Rows are points. The window is the flat piece filled in between its corners: a triangle in 3 columns, a solid with four corners in 4, and so on. A path goes straight from each point to the next, and from the last back to the first. After which points does the path pass through the window?

Window:
[[ -3  11  11]
 [-45 -48  37]
 [ 49  13 -11]]
Path:
(1): [-29 -11 -13]
(2): [ 29   5 -45]
(3): [45 18 41]
(4): [  4 -15  45]
(5): [-33 -14  -8]
(6): [-13  -5   0]
(7): [12  8 50]
(8): [-13 -34  58]
Through the window after points: 2, 4, 6, 8

Window, 6 rows:
[[ 13  26  54   2  -7  -3]
 [ 15  -3  28 -12 -21  -7]
 [-18  19 -60  34 -22  32]
 [ -9  30 -33 -16   0  15]
 [  4  10   3   0  32 -14]
 [-53  -2  47  10  20 -10]]
Path:
(1): [ -5  21  28  -4   8 -30]
(2): [-20  11   9  18 -13 -49]
(3): [ 2 -2 26  5  0 13]
(4): [  2   4  16   6 -11  50]
(5): [-13  19 -10  10 -21 -19]
(6): [-30  29   6  12  -6 -34]
(7): [-9  5 29  6 20 32]
(8): [-1 -2 29 -6 22 13]
Through the window after points: none

Window, 8 rows:
[[-50 -37  13  -1  19 -21  12  23]
 [ -4  22  38  14 -19  28  12 -11]
 [ 27   3 -58  20 -46 -11   2  51]
 [ -9  33  24  -5  10  -5  16 -23]
 [-50 -12  -7 -20  -9 -14  -9  42]
 [ -6  11   6  -2  16  33   7   1]
 [ 16  -2 -34  22 -26 -14 -36  39]
 [ 14   2  26 -20  -7  14   8 -14]]
Path:
(1): [33 25 -2 10 -8 -9  3 58]
(2): [12  8 25 -1 15 23  8 37]
(3): [-27  11 -18  -3   1  21   2 -36]
(4): [-21  -2 -30  10 -33   1  -5 -15]
(5): [  5   3  -2  -1 -14 -14   1  60]
(6): [12 14  7 -1  5  9  6 49]
(7): [-24  -6 -29   6 -26   7  -5 -14]
(8): [-11 -10 -44  10 -33   5  -2   0]
Through the window after points: 2, 6, 8

Window (11 x 11):
[[ -4 -15 -23  31  22  27  50  19   0 -40  -1]
 [ -3 -27  -6 -47  11   2  -2   6  36  27   0]
 [ 11 -48 -51  35 -18   9  -1 -17 -14 -12  11]
 [ 13   8  -6   6 -23  -7  -7  24 -17  -4  20]
 [-20 -13  11  13   2 -12 -23 -27 -36  41  16]
 [-22   3  20  -6  16   4 -36   6  54  32  -1]
 [ 49 -36 -28  29  10   3   0  26 -21   3  14]
 [ 32  60  19   3  18 -11 -10 -15  19 -15  23]
 [ -7 -59  26  21 -32  -6  14 -21 -25   9  43]
 [ -5  34  55  -4  -2  40 -19 -18  -1  37 -10]
 [  4  -6  10 -27  22  11 -23  12  17 -28  27]]
Path:
(1): [ -1 -13  -4   8  -7  14   2  -6  -2  27  36]
(2): [  2 -29  19   3   6 -16  -4  -7 -13  -5 -29]
(3): [  4  -8  14  -1   8 -10 -23  -4   9  -4  -2]
(4): [  1   5 -11  -4   7  25   0  19  13  21  43]
(5): [ 0 20  1 -2  9 13 -7 -3 14 -1 34]
(6): [ 16  12  41  -5   2 -21  -6 -11   5 -15 -29]
(7): [ 19 -15   5   2   7 -14 -19  -5  -3 -20 -44]
(8): [  4  10 -16  -2  14  20  -1  12  12  10  31]
Through the window after points: 3

Window:
[[-17  -2 -10  11  10 -12 -43  10  28  16   2  14 -11   3]
 [ -7 -12  24  31  -7   9   2 -10  38   1  12 -16  33 -13]
 [ 13   7   8   9  -7 -12  -9  28  20  21  -1  24  25   8]
 [  0  10   9  -6 -25  14 -11  -7 -22 -10  -5  28   0 -10]
 [  8 -13 -10  -9  18 -13   3  -2  -5   5  -9   0   8  -8]
 [ 19  14 -36  20   0 -14 -12 -13  46   6  -9   4 -26   5]
 [ 19  17  15  18  42  46  17 -18  -6  -6  14   4  -1 -12]
 [ 11   4 -33  27   3   5  -4  -2  32 -22  25   9  12 -32]
 [ -9  34  -3   5  11 -28  -1  17 -10  -9  -1   1 -14   6]
 [-11  -3  -6 -10  -5  -4  13  31  25 -16  10   6 -11   9]
 [ 11  13  -6  -5  -8   3 -15  26  20  -1  32 -31  -3   5]
 [-32  14 -25  -5 -23   3  -5  -5  12  32 -11  24  15 -24]
 [-25 -50   9  48 -18  40  60 -10 -54  24  35  -2  28 -34]
 [ -1   6  -2  -3   9 -24  -1 -15  21  18  36   9 -20  -7]]
Path:
(1): [-11   1 -20  -4   7  -2   6 -22  -8  11  17  10  27  32]
(2): [  2   6  14   7  -4   6  -3  15   8  10   0   1 -15 -22]
(3): [  1 -18  20   8 -12  19  16  19   3  13   7  -8  -7 -41]
(4): [-11   6 -24  21  -3   0   4 -14 -16   2  34   8  24  25]
(5): [-3  9 -7  1 -5  0 -7 -7  0 -3  8 17  6  2]
(6): [ 10   5  19  18 -16   2  -4  34   8   8  -6   6  -8 -38]
(7): [  8   6  11   8  -4  -3  -1  24  19  10   4   0 -15 -15]
(8): [-14   4 -18  -8   6  -4  -7 -12  -9   1  13   2  26  26]
Through the window after points: 3, 5

Window, 14 rows:
[[ 18 -29 -52 -13  14  -5  -7   8  11  17 -11  15 -14  -5]
 [-20   8 -37 -43  34  23  15   9   5  16  56   4  -5 -38]
 [-22  37  -8 -31 -41  18 -35 -25 -12 -38  -9  20 -10  -1]
 [ -5 -14 -14 -18 -12  30  -7  55 -10  -1  37 -12  -7 -10]
 [ -2 -19   9  32  20  35 -18 -11  27  13  15  26 -12   9]
 [-33 -22  18   4  24 -21   3  -7  14  -8 -21 -24  23   7]
 [ 19   8  19 -16 -23 -13  18  -6  20  -5  27 -45 -47   8]
 [-22 -10   5  13  15  16  39  22 -43  47 -21   1  19 -52]
 [-10 -45 -14  25   8 -16  -1 -44 -54 -30  -4   9 -52  43]
 [  4  -7 -60  10   7  44  26 -19  -8  32   8   3   5 -13]
 [  6   6  19  37  22 -15   2  19 -24  19  43 -23   1  35]
 [ 34  -1   0 -29  24  37 -16 -32 -19 -25 -12 -15 -44   4]
 [  5  -4  38  57  18   2  25  22  12 -16  -9   2   9  -4]
 [-23  32   6  -3  -5   8   0  39 -19  -3  10 -32 -38  14]]
Path:
(1): [ -1 -19   8 -26  10  10  17  16  -1  17  26  21 -12  50]
(2): [  5   4 -16  21  13   5 -16 -25  -8 -26   6 -28 -29 -16]
(3): [  1  -5  -8  15  16   3  -4   8   2  -6  16 -29 -22 -18]
(4): [  2 -14   2 -10  13   6  20   8  -3  13  14 -12 -15  11]
(5): [-11  -9  -2 -20   0  21  42  -2 -26   9   2  42 -10  35]
(6): [ -3  -9 -23   8   1  12 -11  -5 -12  -5   9 -15 -18  -6]
(7): [  9  -4 -17  16  11   4 -40 -19  -2 -17  10 -39  -8 -14]
(8): [  7   3   8 -14   4  11  16   2 -10   1   7   2 -26  16]
(9): [ -1 -10   7 -35   9  28  50  12 -12   5  16  22 -12  29]
(10): [ -4  -1  -4  27  -2 -13 -13  -8  -5  12  -4 -40 -15 -36]
(11): [ -7 -13 -12   2   7  11 -10  16 -12  -1  21 -18 -20 -14]
(12): [ -3  -8  -7 -18  -5  15  18   7 -14  -6  20  13 -11  23]
Through the window after points: 5, 7, 9, 11

Window, 14 rows:
[[ 41  14 -28   7   5  -7 -12   0  15  -5 -10  18  19  21]
 [ 24  -2 -16 -17  11   3  14 -12  11  13   9  14 -18 -12]
 [  4  -6  26  12  24  10  18  -4  22  -2  -5 -13  14  -4]
 [ -3  12 -28  -5 -16  -5 -25   3  25  42 -15 -29  23  -4]
 [ -7 -60  14  22 -15   7 -23  32   4  33  -9  30  -9 -58]
 [ 23   9  24   6  24 -49  16   7 -56  13 -21 -22  16  31]
 [ 18  23 -12  19 -18   4   7  -3  23 -14   1 -10 -27   1]
 [ 27   4   8  -4  -9  23   4  -9  -3   5   8   3   2   7]
 [ -7 -14  14   7  11   7 -23 -11  -8 -48   9 -31   4  -6]
 [ 17   4 -14  26   0 -34   1   3 -30  24  12 -24  20  -5]
 [  2 -12 -16  23 -28  -1   0 -23 -11   4 -15  32  -7   7]
 [-25  17 -12  -6 -41  -4   2   5  28 -29   7 -42  24  -9]
 [ 12  45 -16  15  10  -3 -13   8  10  12  15  19  -9 -28]
 [ 23  23   0   7 -10 -15 -18 -18  25   8  25  16 -16 -25]]
Path:
(1): [  8 -10   6  12   2 -11 -10   9   0   5  13   9   4  11]
(2): [ -3   0   4  11  -6  -2  -7   2   4   0  15 -10   2   1]
(3): [ 25  10  -5 -11  -8   9  10 -19  -6 -17 -24 -17   4 -28]
(4): [ 27   5   1  14   4 -13  -1 -21 -11   4 -20   6   6 -30]
(5): [10 -6 -2 10  8 -9 -2 15 -3 22  9 -4  3 20]
(6): [  5   6   5   2   6 -11   0   7   8   9  12  -4   7  17]
(7): [ 20   7   2  18  11  -3   6  -9  -7   4 -29 -12  11 -25]
(8): [ 16   3  -2   6  -5  -1  -6 -11   2   5  -9   1  17 -24]
(9): [ 0  2 -5 12  0 -6 -3  9 12  8  9  2 -4 10]
(10): [ -5 -12  -2  -3  -1  -1  -8   4  21   8  13  -3  -3  21]
(11): [ 31  10  -9   9  -7  -6   6 -13  -9  -2 -23 -22  19 -21]
(12): [ 43  37  -5   6  -5   6  10 -29   6 -26 -28 -30  -7 -19]
(13): [ -3  13 -11   9  -3 -12  -1   9  11   6  37   8  -6  36]
(14): [-12   4  -8  10  -2 -24  -2  13  -1  17  27   5 -18  33]
(15): [ 28   0  -6  13 -18   7   1 -25  -8 -16 -37   1  23 -27]
(16): [ 17  -4 -12   8 -11   1  -3  -7   0   9 -25   6  -2 -32]
Through the window after points: 6, 14, 16

Window, 14 rows:
[[  8 -25 -49  18 -28   3  56 -47  37  10  21 -21  28  27]
 [  3   9 -10  -1   1   0 -28 -26  -2  -2  11  30  -3  -6]
 [-23 -21   4  -6   8  -8  15   6  37 -31 -20   7 -45  -8]
 [ 23   3   3   8  -6   1 -22   9  19  28 -25   9 -19 -30]
 [ -9 -17  -1  14  23  -9  16   4  28  18 -19  35  16  21]
 [ -3 -16  27   4  21 -24  11   1 -11  12 -21  36 -31  14]
 [-10  -1 -18 -10 -30  12  25  10   9 -20  -2  19  24  33]
 [-16  22 -51  26 -10 -10 -25  23  -8 -18 -15  24  -5  11]
 [ 33  16 -13 -14  -5 -19 -21 -37  -1  -7   0 -22  22 -22]
 [ 48  15 -23 -13   9  46   8  -2  12  -2 -14 -21   3 -20]
 [ 60  21 -42 -11  -6   3  -5  39  27  -3  24  -9   3   0]
 [-25  22 -32 -12  -5 -10   9  20  21  18   0  10  -7  21]
 [ 14  20  22  10   8   2 -18  -7  13  20  16 -24   7   3]
 [  4 -21 -25  -1   2  25 -20  10 -28   4  11  -7  30 -19]]
Path:
(1): [  7  29 -19  22 -12 -11  33  13  19   8   5  14   9 -29]
(2): [ 16  16 -24  12   5   2  23  -7  11  11  16   8  21 -21]
(3): [ 22   3 -15  -6  -7   6 -18  -1   4   8  -1  -8   6  10]
(4): [  7  -4 -26 -11   1   0 -30 -23   9   2  -7   7   2  14]
(5): [ 11  15  -3   7   0  -6   2  -4   4  -2   9  16   5 -18]
(6): [ 10   9 -18   7   0   5   6   4   4   1  -2  11   0 -11]
(7): [ 19   4 -22 -14   3   4 -22   1  19   1  -8 -14   0  31]
(8): [ 19   1 -27 -13  -8  12 -15   0  24   2  -5 -11   8  10]
(9): [ 19  22 -19  11   0   3   7   5  10  -4  19   3   0 -28]
(10): [ -1  23  -4  31  -7   5  19  11   1   8  13  33  30 -24]
(11): [ 20 -12 -28 -27   1  -2 -17  -6  11   7  -6 -21 -11  29]
(12): [  9 -10 -12 -10   6  13 -29  -9  21  14 -21   1  -2  24]
(13): [ 13   7 -13  11   3  -4   4   1  10   7  -2   3   0 -16]
(14): [ -7   2 -20  15 -25 -11  45  -9  22   0  25  -1  27 -29]
(15): [ 16 -21 -34   2  -3  12  10 -27  23   7  -5 -11   1  43]
(16): [ 10 -13 -45 -17  -4   7 -22   1  13  -4   3 -10  -2  47]
Through the window after points: 4, 6, 14, 16

Window:
[[-17 -19 -24   3 -13  13  -1   6 -19  27   4  16   1   3]
 [-10  14   3 -19  34 -11  26  -3  -8 -18  -8   9  29 -22]
 [ 15  10  20   0  -4   8  -2  14   1  39  -3  46 -18  -3]
 [-22   9 -12  56  -2   0  14 -35 -43  10  -8 -20  -5  13]
 [ 21  13  -1 -36  -9 -14  41   8  -7   8  10  25  -8  -4]
 [ -1  22   5 -32  -1   3  -7  23   0  24  16   4 -26  -8]
 [-17  -1 -33  60  11 -16  -3 -19 -60 -51 -12  -7   2   4]
 [  1 -15   8  -5 -15  -5  -5   4   6  18 -21   3 -18  23]
 [ 12 -10 -17  32   7  27   8  21 -16  16  -9 -13 -15  18]
 [ -1  19 -34  20  24 -21  12 -29   2 -29  16   7  21   0]
 [ 33   0   3 -35  11  -1  -5 -12 -17  31   3  16  -6  -3]
 [ -5  11  -7  35 -20  31  -4 -28 -35 -20  -4  -4  11  19]
 [ 26   7  -2 -21 -22   4   3   4  11  32 -13  12 -12 -35]
 [ 13  -4  13  -2   9 -27  16  -3  -6 -14  33   2  25 -24]]
Path:
(1): [  3  -3  -6 -13   3   7   5  -5   5  15  10   6 -26 -13]
(2): [ -4  -8   7  19   5   7   5 -24 -32 -26   1   2 -29 -10]
(3): [ -3   6 -20  23   0 -12  -2   4 -23  -1 -11   7   7  10]
(4): [  9  16 -14   5   2 -28  -3   5 -23   9   1  -4  23  10]
(5): [-20 -12   5  12   8  38  20 -25 -17  -8   4  14 -23  -2]
(6): [ -2  -1  -3   3   5   5  18 -16 -11   3   8   6 -12 -14]
(7): [ 15  20  -7 -12   3 -11   3  34 -11  12 -27  10  30  10]
(8): [ 15  24  -3  -4   3 -11 -20  29 -11  28   8 -13  22   5]
(9): [  1  -5   4 -21   1   5  19 -10   2 -11   9  33 -28 -16]
(10): [  0 -26   9 -19   6  10   7  -1  -5  -1  12   2 -40 -36]
(11): [ 18  46  -7 -11 -10 -12  -4  13  -6  35  -2  14  21  17]
(12): [ 10   7 -10  10  -7  -8   6   3 -19   9  -9   4  12   6]
(13): [ -5 -21   0  11  12  25  13 -18   2  -8  17   5 -23 -16]
(14): [  2 -31  -9  -6   3  22  17 -23 -13 -13  13  -2 -30  10]
(15): [  5  45  -8  19 -11 -27  -6  16 -17  26  -7  16  22  -9]
(16): [  7  16   0 -11 -10  -3   0  14 -12  18   0   7   1  -9]
Through the window after points: 2, 6, 10, 16

Window (14 x 14):
[[ 29  -4 -14  -3   0  10  17  22  16  27 -49 -17 -17  -2]
 [  8  22 -19 -10  -1   8  14 -15  -9   5 -18  -3 -14 -23]
 [ 19   3  11  -8 -25  14  48  11 -21   1   3 -15 -15  -8]
 [ -1  -2  -7   0   1  10  51  25  34 -10  21  33  19   3]
 [ -1   0   6  -1 -19 -29 -27  14   1   3  16 -18 -13  -4]
 [  8   4  10 -14 -12   5 -24  10   1 -22 -17  -8   0 -30]
 [ -5  -8   8  -1   2   8  -9  -1  18  24  17 -20  20  -1]
 [  7   7  19 -14  -5  -1   5  -9  23  -4 -19  -2   3  12]
 [ 15  -6   4 -21  12  -7   0   9  22   1   4 -20 -25 -22]
 [ 19 -32 -11   6  -7 -11  14 -15   8  24 -42  -9   6 -17]
 [ 10  17  26   9  -4 -11 -10  -3  16  13  -9  -9   2 -26]
 [  7 -10  27  -3   7 -14 -12  14 -23  12  -8   9 -13   1]
 [-19  -5  33  29  -2  21   3   3  21 -36 -25  18 -17   6]
 [-20  -8   1  20  35 -33   9  18  28 -23  40  -4  60   8]]
Path:
(1): [34  3 -2  8 18  5 -8  3 10 -6  2  3 -4  7]
(2): [ 45  -9  10  28  -2   3   9  -7   6   1   5 -13   8  14]
(3): [-14   0   9  -7   4 -11   6   6  17   5  -7  -2   0  -6]
(4): [-16  -7  13  -7  -1  -6  10   4  10   1 -33 -15  -5 -24]
(5): [ 25   0   5   9  -1  11   2  13  10   2 -13   7 -11  13]
(6): [ 16  -1   4  -3 -10   1  -6  -1   2  -1  -3   1  -5  -3]
(7): [ -2  -2  13  -6  -7  -6  10  14  11  11 -13 -16 -11 -12]
(8): [-15 -11  12 -12 -14  -3  13  10   7   1 -14  -9  -9 -14]
Through the window after points: 4

Window (14 x 14):
[[  2  -5 -11   0  28 -15   6  -3 -23 -13  -1  12   8 -17]
 [ 22   1  -2 -19  -3  11  25 -15   5 -31   4  16   5 -26]
 [ 33 -16   2  31  -4  11  17  34   5  23  -7 -11   8  31]
 [  1  -4 -11  13   5   9 -10  -3  34   0  46  37  11 -20]
 [-19 -18  20 -17   8  12  27   6   7   2 -14  21 -25 -23]
 [  1 -28  13  -2 -20   3  13  -1   5 -14  26  33  31 -32]
 [-31  35  56 -30  -5 -27  45   7  21  -3   8 -20   5  34]
 [ 32  10  -2  22 -52  13 -28  21 -21   6  47  21 -48   0]
 [ -7  15  19  41 -18 -38   5 -38  17 -30 -12 -27  26 -22]
 [ 19 -40  -6   3  -6 -21  -3   2  26  10  15 -45  16 -37]
 [ -4  10  25 -19   6 -47  48 -15  17  20  -9  -2  -1  27]
 [-40 -23  17  13  -4   6  49 -11  24  -8  31  -1   3  20]
 [ -2 -25  48 -24   3   9 -10 -41 -15 -15 -13 -10 -25 -14]
 [ -3 -49 -25  13 -11   1   4   4  21 -40 -31   4  35   3]]
Path:
(1): [-11 -18  51  36  29 -25   9  31   9 -28  19   3 -19 -18]
(2): [  6   2   0 -22 -22   6  22 -21   7  14   5   2  11   4]
(3): [-10  23 -38  15 -40  22 -18  -1  14  13 -20 -25   9 -17]
(4): [ 13 -22  20   0  -2 -19  18   1   8   1  20  -2  -4  -1]
(5): [  9 -35  17  11   2  -8   8   4  16 -17  29  25 -16 -24]
(6): [  4  33 -21  -2 -30  -6  -6  -9  10  31   0 -45  30  10]
(7): [ -4   2  -6  24 -60  11  11  -6   9  30   1   7  22  25]
(8): [ 18 -15  20   4  21  -4   7  17  -2 -26  31   1 -36 -14]
Through the window after points: 3, 5, 7

Window:
[[-30  42 -16  10 -21  -6  -6 -26  -4 -11 -10  36  -2 -12]
 [ -8  19 -37  32   1 -32  -1  32 -23  27 -11 -32  -1 -29]
 [ 28 -11  46  16   4  -1 -11  -4  12   6 -25 -16 -12  10]
 [-11   8 -37  60  12 -26  29   7 -12   2  12 -27 -11 -17]
 [-24  -9   0  -6 -27 -13  -7 -11   9  35  -1  50  22 -20]
 [  8   8  22 -29 -15   0  -1  -7  18  12  10  23  13 -37]
 [-19  -1  17 -22 -24  35   7 -10  23  -5 -23  17  15   3]
 [ -3   9 -17  14 -46  -7   2   4  -7 -12  -1  31  27 -15]
 [ -2  -4 -41  28  15  -7 -20   4 -17  -2  11 -20   6 -10]
 [-24  34 -38  14 -51  14  10 -57 -22   5  -1   9  11 -14]
 [ 18  10   7  41  26   8   8  21 -27  24 -11   3  -8 -18]
 [ 22   7  18  10  -5  15 -16   8  47  27 -11  15  14 -12]
 [ -1   1  17  -2  -1  -8  -5 -11  20  12 -24  26  47 -37]
 [ 31  -2 -25  21  20 -18  14  11  -5  16 -28   3 -16 -15]]
Path:
(1): [ 32  30  10  10   4 -13  10   0  14  13   9  17  26  22]
(2): [ 10  27  -1   2   7 -19  11   4   7  12   0  -2  24  21]
(3): [ -4  -1 -15  36 -17   7  -5   2 -16  10 -13   3 -19 -37]
(4): [ -7 -16  -7  31 -18   9  -4   0  -1 -13  -9   4 -19 -53]
(5): [  7  28 -18  18   3 -10  10  -3  -8  10  -8  -5  10   1]
(6): [ -8  28   0  -2  -9 -12  -6 -12  -9  30  -1  15  30   3]
(7): [-11 -24 -14  22 -31   4   3   1  23 -10 -15  41 -14 -46]
(8): [-13   1  -6  22 -27  16  -8 -15  14  -5 -14  13  -5 -47]
(9): [ -3  26 -11  -5 -16  -2  15 -26 -20  18  -3   5  24  20]
(10): [  8  30 -10 -12   6 -10  23  -9  -8  18   9   1  23  15]
(11): [  5   1  -6  25  -8   1  -2   3   1   8 -11   6  -8 -23]
(12): [ 11  -7   2  20   1  14  -8   9   7  20 -12   3 -10 -38]
(13): [  9  30   3  17   5 -14   8   0   4  12 -11  20  28  17]
(14): [ -6  23 -19  -9  -2  -7  22  -9   8   0   1  15  43  24]
(15): [ -3   4  -3  31 -18   6 -18   7   2  18 -14  17 -12 -53]
(16): [-24  -9 -15  25 -16  -8 -11  -8 -10  10 -21   5  -9 -54]
Through the window after points: 6, 8, 12

Window, 14 rows:
[[-53   7  -6   3  34 -10 -17  -8  29  18  15  -7   4 -24]
 [ 20 -13  30  44   5  38  14 -29  16 -19 -44  11 -15   5]
 [ 14 -27  -8 -27 -28  16  24  19  55 -38  13 -13 -15 -20]
 [ 19  38   6  25  13  23 -13   6  39 -17 -11  10 -12  13]
 [ 14  10 -11  27  11   0 -25 -27 -30 -44  -8 -25 -10 -14]
 [ 16  -9  17 -33  11  -3 -29 -16   4  15 -27  34 -60 -22]
 [ 18  -4  42  -1   1  16   2  -7  31 -11 -16 -32  30  27]
 [ -7 -23  -2  40  37 -15  14   8  -2  40   1 -16 -21  33]
 [-37 -29  -8   7  25   6  20  15  -5  15  40  -9  32  20]
 [ 15 -48  15  -5  -5   9  15 -20  57 -16  49  14  -3 -15]
 [ -2 -16   6  39 -19   0  -7  50  34 -22 -20  10  -1  -9]
 [-19  21  -3 -27  -5 -50  40 -12  22  52   4  36   1   7]
 [ -3  15  45   0 -44 -19  59  25   9 -14   5  -7  -7   9]
 [ -1   0  11   9 -36   9   7   8  20  43   1  -4 -18  -1]]
Path:
(1): [-11 -10   2   3 -12  -8   1  -2  25  -6  15   9 -12   5]
(2): [ 27 -10  14   4  16  13  33  19  33   6 -12  10  -7 -27]
(3): [ 21  -5  13  13  24  10   6  -2  15  14 -12 -16   3 -13]
(4): [-20  -9  -8  11   5   2 -21 -14  24  -9   5  12 -14  21]
(5): [-30  -5   7  -4 -21  -6  -9   5  29  -2   0  23 -15  23]
(6): [ 15  -5  12  -4  14  -5  34   4  30  26   4  -9  -2 -24]
(7): [  8 -14   5  10  14  -1  16  20  17   7  15   2   7 -10]
(8): [-27 -20   4  10  -7   4  -3  -9  24   0   5   0 -12  17]
(9): [ -3  -3   5   6   3  11 -12 -17  23 -11  -5   1 -15  16]
(10): [ 15 -12   1  18  13   9   7   4  25   1   3   3   0 -17]
(11): [ 37 -11  19  11  19  10   4   0  11  12 -14   7  -8 -28]
(12): [-10  -8  12   8 -10   9   0  -5  21 -12 -14   5 -18  11]
(13): [-37  -6  20  13 -12   2 -15 -15  23 -12  -7   1   8  38]
(14): [ 10   2  -3   7  15   7  18  20  10  14  -3  -8  -6 -13]
(15): [17 -9 14 14  4 -4 25 10 25  5  6 -8  6 -6]
(16): [-31 -15   6  12  -8   5   5 -10  27  -8  18  -3  -5  26]
Through the window after points: 7, 11
